Each row of a before or after table is a point. The points were changed in one or more steps. Then noise was added and the rows were shuffled. The steps act on how far a point lies along the listed directions, d1 being the first. Write out the steps. A step turns or swaps two directions, mirrors them in a line or flattens them onto one, adds a multiple of one to another, or multiplies one. Angles are multiples of 10 degrees, from the lower direction toward the higher: turns from -170 to 170, lines from 10 to 170 but not 90. Use the fewest steps. Two steps may share a direction if one is a turn and the other turns, adds or multiplies; they go together, in the order done. Otherwise the lowest direction goes first.

Directions:
(1): -10	51
(2): 51	10
Before (11 x 2)
1	15
12	48
32	37
-11	14
-31	-39
10	60
25	-8
-25	-3
-13	11
-47	37
-41	-39
After (11 x 2)
14	13
-3	27
49	-13
-8	-25
39	46
-37	41
40	-33
11	13
15	-1
-41	30
59	-12
Steps: turn d1 and d2 by 90 degrees

Directions:
(1): -7	-35	50	30	1	-23
(2): 21	12	-2	-12	51	-44
(3): -5	40	23	33	30	33
(4): -5	40	38	-31	-29	-18
(5): 34	21	-17	43	-30	-25
(6): -60	13	-21	16	1	-28
Before (13 x 6)
-3	-24	15	1	18	-5
3	-4	11	1	-3	60
-4	-12	18	7	7	-18
-35	12	25	20	-21	-5
10	7	34	39	-44	17
3	-8	34	-21	-13	-1
30	8	-8	22	35	29
-14	-29	0	-11	17	-21
18	48	4	7	11	10
-18	-25	-32	15	-27	17
9	-13	-3	-39	-20	39
17	-6	-21	-13	5	-5
-19	8	9	18	22	-16
After (13 x 6)
1	-11	30	-24	-18	-2
-11	39	5	-16	22	-13
-1	-12	-24	-10	6	3
3	26	24	20	-27	-10
14	-22	8	3	8	2
-54	23	36	12	-11	10
4	-10	11	5	3	-16
-10	-3	-19	33	-19	35
-10	10	-3	2	56	14
-5	15	25	-2	16	50
27	-26	-8	6	-2	-6
1	-10	7	-26	-15	47
18	7	3	20	8	-24
Steps: multiply d1 by 0.7; turn d2 and d3 by -30 degrees; turn d3 and d4 by 20 degrees; swap d5 and d6

Directions:
(1): -33	-8	10	-9	60	5	-28	35	-18	3	-27	11
(2): -27	35	-2	39	-13	30	32	41	2	-28	1	0
(3): -51	23	5	-8	3	-41	10	-44	-17	-31	-2	0
(4): -31	-22	-39	-21	3	-6	45	10	8	37	19	28
(5): 27	19	8	36	10	-55	11	22	-33	25	12	12
(6): 30	36	-1	-9	40	35	32	-35	-14	6	-8	22
Before (13 x 12)
-9	-33	13	-39	-10	4	-35	-28	24	-10	-24	-1
12	11	-3	5	14	9	5	10	-5	9	-12	17
-12	7	3	14	28	-1	9	30	-16	16	1	9
23	-20	9	1	-17	-19	-25	18	1	15	-1	-16
6	-12	7	-24	-9	-35	-39	-47	-5	-5	6	-22
9	12	5	32	22	18	-7	42	-7	12	-9	-10
29	-17	18	-8	12	-27	-50	-2	-10	13	1	-18
-1	3	-4	14	-3	2	-12	8	-5	-17	4	4
2	15	7	23	-5	-10	-4	35	-14	-4	-9	-4
0	-11	-4	15	-6	-4	4	25	2	20	5	13
-27	-22	11	-29	5	-40	-37	-22	-10	-16	-12	-17
13	21	7	12	13	-26	11	18	-12	3	-3	10
-12	-21	15	-38	-7	-18	-26	-55	-3	-43	-16	-21
After (13 x 12)
26	0	18	0	0	-11	-19	-26	-10	-1	3	-14
2	-2	-8	6	-3	-19	-7	-7	-8	-9	12	7
37	-1	7	10	-4	-14	-16	-17	-2	19	5	-17
-37	3	-8	6	-21	18	35	14	5	-44	-2	-5
17	-9	4	-12	-13	-31	-12	-15	-9	12	-4	-5
-20	10	5	20	-32	34	15	37	24	-27	-10	4
24	8	3	-2	2	7	-6	-13	-1	7	-12	10
-26	-15	-19	-11	-18	46	-2	19	24	-5	8	-13
-22	-4	-1	2	-34	16	-6	7	16	-33	-2	-28
10	-35	-7	-12	-24	25	-18	32	26	18	-3	-16
23	-7	4	-28	6	-15	-12	-22	8	7	-7	1
24	-33	-11	-16	-29	60	-22	20	42	8	10	-23
10	-19	7	1	-6	-3	-20	2	3	12	-6	-1
Steps: multiply d4 by 0.4; turn d1 and d4 by -120 degrees; turn d2 and d5 by 110 degrees; add 1 times d5 to d3

Directions:
(1): 18	39	0	-1	34	-2	13	-35	-37	-2	-30	4	25	-11	-6	-8	-26	33	-30	-18
(2): 44	10	13	-12	13	-9	-12	-17	31	-5	-34	-6	8	35	20	47	31	6	21	0
(3): -9	-44	35	7	-12	-7	60	-10	7	25	0	-5	25	-18	12	12	7	34	10	-13
Before (10 x 20)
-8	-8	1	-4	-12	-3	-20	20	21	-2	10	-8	-9	12	-11	9	9	-23	21	12
8	-11	10	3	-8	0	11	-4	19	2	-3	-2	7	4	8	26	11	1	20	1
12	-8	30	-1	1	-13	28	-21	12	4	-14	-5	16	2	11	16	-1	33	5	-8
-13	-12	-7	-5	-17	10	-8	23	17	-8	10	-12	-10	3	3	2	11	-14	9	3
-2	4	6	1	4	1	9	-11	-1	8	-3	0	-3	0	4	4	0	0	0	-3
-3	9	3	7	5	-5	24	-14	-25	6	-5	2	18	-13	-16	-7	-18	14	-22	-14
-7	0	3	-8	-4	2	9	-2	-1	19	-2	-1	13	-5	-3	-4	0	3	0	-5
-12	8	3	1	11	-3	25	-19	-23	-1	3	12	6	-27	-4	-13	-22	17	-18	-11
-7	-15	22	8	-2	-1	25	-10	-12	10	1	5	14	-16	8	1	-4	18	-4	-7
-24	-10	-5	9	-4	5	8	-5	-19	8	16	14	3	-19	-10	-24	-26	8	-16	-7
After (10 x 20)
8	33	-13	-7	18	-3	-16	-14	-11	-17	-6	12	-9	-2	-3	-2	-10	-5	-13	-1
-23	12	-13	10	-2	9	-16	9	-33	-7	20	12	-10	-21	-11	-32	-24	-13	-22	4
-3	-15	14	-3	-10	-7	0	10	21	6	2	-9	4	9	-6	17	11	-7	23	5
-11	11	-9	-9	-4	5	-7	4	-8	11	4	1	4	-4	-10	-15	-6	-9	-6	-1
-2	-9	-1	-7	-10	7	-5	14	19	-7	-1	-13	-3	7	7	12	15	-6	11	0
-51	-3	-8	13	-15	4	16	12	-37	-1	39	6	-9	-41	-25	-59	-50	6	-30	0
-37	-15	-7	14	-18	10	18	13	-16	5	31	5	-2	-30	-14	-23	-23	-6	-4	1
-12	5	0	3	1	4	6	-5	-8	6	6	2	-8	-6	-1	-7	-7	-6	-5	-1
7	27	-13	2	9	-3	-9	-7	-18	-7	-7	3	3	3	-18	-4	-13	-7	-20	-5
21	25	-15	-6	14	1	-42	-12	7	-12	-14	11	-7	25	0	11	-1	-10	-1	2
Steps: multiply d1 by 0.7; turn d2 and d3 by 120 degrees; multiply d2 by 2

Directions:
(1): 10	-10	-34	-28	12	-14	22	7	-19	9	-12	19	14	-5	9	4	-5	-23	1	-9	5	-10	28	10	12	1	18	14	-1	50	8	-40	3	-1	10	4	-17	7	1	-5	-10	-16	4	11	-16	3	-18	-16	-43	-3	4	5	22	-2	-11	10	-42	2	-16	-21	-1	-3	-16	18
(2): -7	-5	-10	3	-8	-13	35	-8	13	-1	27	0	27	10	12	-6	8	15	0	-4	30	-5	13	25	5	-48	-3	-9	-23	-5	-8	7	6	-20	33	-12	6	-20	1	-1	0	12	17	4	-7	5	22	16	-13	6	-31	18	41	5	9	15	12	-7	14	16	-29	14	32	2
(3): 29	-9	-17	-18	-20	13	13	-4	0	7	4	13	3	-24	3	5	-8	-31	17	33	-33	29	2	-25	9	-23	-6	26	17	-9	-3	13	-2	8	10	7	-30	-18	-17	27	-8	1	-24	16	-3	14	1	29	7	2	-25	-19	-6	32	-5	24	13	8	16	-17	-13	-10	2	-10
(4): 9	-10	-5	5	-27	23	-17	-5	1	-13	-9	2	4	4	-14	60	15	-3	-13	26	16	-20	0	-16	-8	-1	-5	-3	-12	1	6	-25	-8	-8	28	20	14	6	-10	4	-12	13	-26	-28	-4	9	2	-11	9	-8	31	-26	43	6	-8	-7	-18	1	16	10	9	18	18	-26
(5): -8	-5	8	-2	1	1	18	-8	7	-24	-13	11	26	-1	-39	-12	2	26	2	36	1	24	-30	-11	0	-15	24	1	5	-28	0	-34	-14	12	2	0	14	9	6	19	-2	-19	1	-15	11	13	5	6	-24	35	-3	15	-5	-16	15	12	-24	-11	-20	18	-16	-11	-37	-16
(6): 29	-8	2	-2	7	-31	-2	0	8	7	-1	-9	6	-47	4	1	0	5	43	8	5	-19	8	35	-2	24	5	-1	22	-27	-6	-7	-24	-8	19	-8	25	9	39	13	-17	-9	4	14	2	-4	24	-10	10	3	4	-26	-15	-9	8	20	-24	13	15	5	13	-7	28	8
Before (8 x 64)
-3	6	3	4	5	-2	-16	1	3	9	-7	-7	3	0	0	4	1	13	0	0	7	-4	-1	6	-7	14	-10	-13	-1	-11	3	5	-3	2	-9	-10	5	3	3	-6	0	12	-7	-8	1	1	10	-7	13	-1	14	-6	-4	-5	0	-4	5	5	0	-3	10	0	2	-6
20	4	18	3	10	-13	-12	1	14	9	1	-11	-14	-33	8	-21	-1	4	32	0	-28	2	-4	11	-5	19	-10	1	31	-31	1	30	-3	6	-8	-15	8	-6	14	15	6	-3	2	16	6	-10	16	10	37	15	-14	-19	-41	-1	13	15	13	9	9	-8	8	-14	24	3
0	6	10	4	-11	11	-10	-1	5	-8	-1	-8	-5	1	-16	8	1	10	-4	9	-2	11	-12	-15	-5	-3	-2	-1	-4	-17	1	-1	1	0	-1	4	2	1	-5	4	3	11	-7	-11	12	1	-5	2	19	3	5	-5	-2	7	-8	-12	7	-4	2	10	4	1	-6	-15
28	-8	-5	-20	-5	-11	-1	2	0	16	-2	1	-11	-20	14	2	-3	-23	13	-8	-17	-17	19	2	5	15	-2	13	17	7	5	13	0	5	6	7	-9	-2	10	4	-2	2	-2	19	-3	-6	-1	-4	14	-12	1	-20	-14	14	-8	13	-5	15	14	-19	4	-5	15	7
-20	-10	-21	-4	2	-3	24	-2	0	-8	5	12	16	22	1	6	7	8	-17	-16	25	-21	11	1	6	-22	6	-11	-26	27	-2	-25	8	-8	13	4	-10	-2	-7	-10	0	-2	9	-7	-3	9	2	-3	-25	-3	0	27	39	-14	2	-7	-13	-14	-6	6	-17	12	0	-1
0	1	9	7	16	-13	-21	15	-2	14	-7	-11	-18	-5	9	-5	-13	-11	1	-25	-1	-6	0	14	7	27	3	-8	7	0	1	17	-4	2	-14	-2	0	8	9	-10	2	6	11	16	-5	-15	-2	-16	12	-22	10	-14	-27	-5	-1	-10	5	10	-6	-1	21	-1	7	13
-24	0	-12	6	-10	8	8	-8	2	-1	11	4	5	40	11	18	15	5	-31	-13	19	-18	13	10	-11	-29	-7	-11	-40	22	0	5	13	-12	15	0	0	-3	-20	-16	4	16	9	-18	-12	8	-6	-2	-10	-7	4	20	50	8	-2	-18	18	-5	4	13	-15	24	18	1
-4	-5	5	5	-4	-8	-14	4	12	6	-2	-9	-5	-3	10	20	15	16	-2	-15	17	-26	2	7	-7	13	-3	-12	0	-6	-1	-3	-11	-12	13	0	20	4	18	-3	-10	9	7	-2	5	-9	3	-20	5	-5	19	-10	7	-7	7	-7	-1	4	6	3	18	9	26	-7
After (8 x 64)
-1	0	13	19	6	-22	-4	-2	19	-6	8	-15	10	-2	11	20	25	37	3	-22	44	-52	13	49	-12	2	-5	-32	-14	-12	5	-5	0	-26	35	-15	50	3	25	-12	2	11	24	-17	-5	-14	29	-17	13	13	12	-7	38	-24	15	-2	-17	-2	13	21	4	22	59	-3
20	-18	-41	-37	-2	-26	39	7	0	25	9	14	16	-24	37	-7	1	-24	16	-13	-1	-5	36	13	18	-25	4	20	6	29	-5	-7	-4	-9	30	-8	-24	-18	10	14	-19	-3	12	37	-13	0	-5	4	-34	-1	-27	-2	15	19	1	30	-7	11	4	-28	-11	-6	19	15
25	-16	-25	-15	-2	-6	0	14	-6	17	-5	8	0	-15	16	28	-11	-41	5	-6	-2	-8	22	6	20	2	6	10	5	25	5	-4	-2	-5	17	10	-16	-3	-5	0	-14	6	-6	19	-21	2	-5	-12	-5	-29	4	-29	16	18	-13	10	-13	18	8	-14	11	5	20	9
10	-3	-25	-18	10	-11	10	4	-5	17	-9	9	14	-10	11	0	-5	-8	9	-2	2	0	18	11	4	4	-1	3	3	17	5	-13	0	1	0	-9	-16	-3	0	-3	-7	2	-4	6	-9	8	2	-2	-13	-1	1	-3	10	-1	-6	12	-11	8	-4	-20	3	-6	-5	4
10	-14	-30	-23	-9	10	26	-3	-6	2	0	24	6	-11	0	-6	-11	-26	7	13	-31	20	1	-38	16	-24	0	24	8	14	-5	-3	5	13	-4	10	-47	-17	-23	18	-3	-10	-18	17	-1	20	-7	25	-8	-1	-26	6	-4	17	-4	13	2	-3	1	-24	-22	-12	-18	-6
-10	10	3	-6	9	-6	-4	6	-4	-4	-8	-5	-6	4	-11	-12	-5	11	-8	-13	1	4	-3	-2	-1	14	10	-3	-1	5	4	-16	4	4	-16	-3	-1	12	6	-8	8	-2	8	-2	9	-6	-16	-12	-2	5	8	6	-13	-8	-9	-14	-14	-7	-18	1	11	-6	-26	4
0	3	30	15	-9	-13	-17	-4	22	4	19	-24	-15	6	13	0	13	20	-1	-25	17	-36	6	22	-9	8	-18	-20	-7	-27	0	43	2	-13	9	-2	30	-5	19	-12	13	26	15	-3	5	-13	26	-5	43	-12	4	-6	-1	-3	9	-6	26	5	27	17	3	16	49	-3
7	-1	-32	-27	2	3	14	0	-18	18	-4	23	-10	9	23	-9	-10	-43	-9	-6	-39	18	21	-17	6	-8	0	27	1	40	3	12	15	13	-15	3	-49	-7	-27	-1	0	-7	-6	18	-15	11	-31	7	-16	-10	-14	7	-5	26	-16	-4	15	7	-10	-29	-8	-5	-21	20
Steps: multiply d3 by 2.5; turn d1 and d3 by 130 degrees; add 1.5 times d6 to d2; multiply d4 by -1; multiply d5 by 1.3
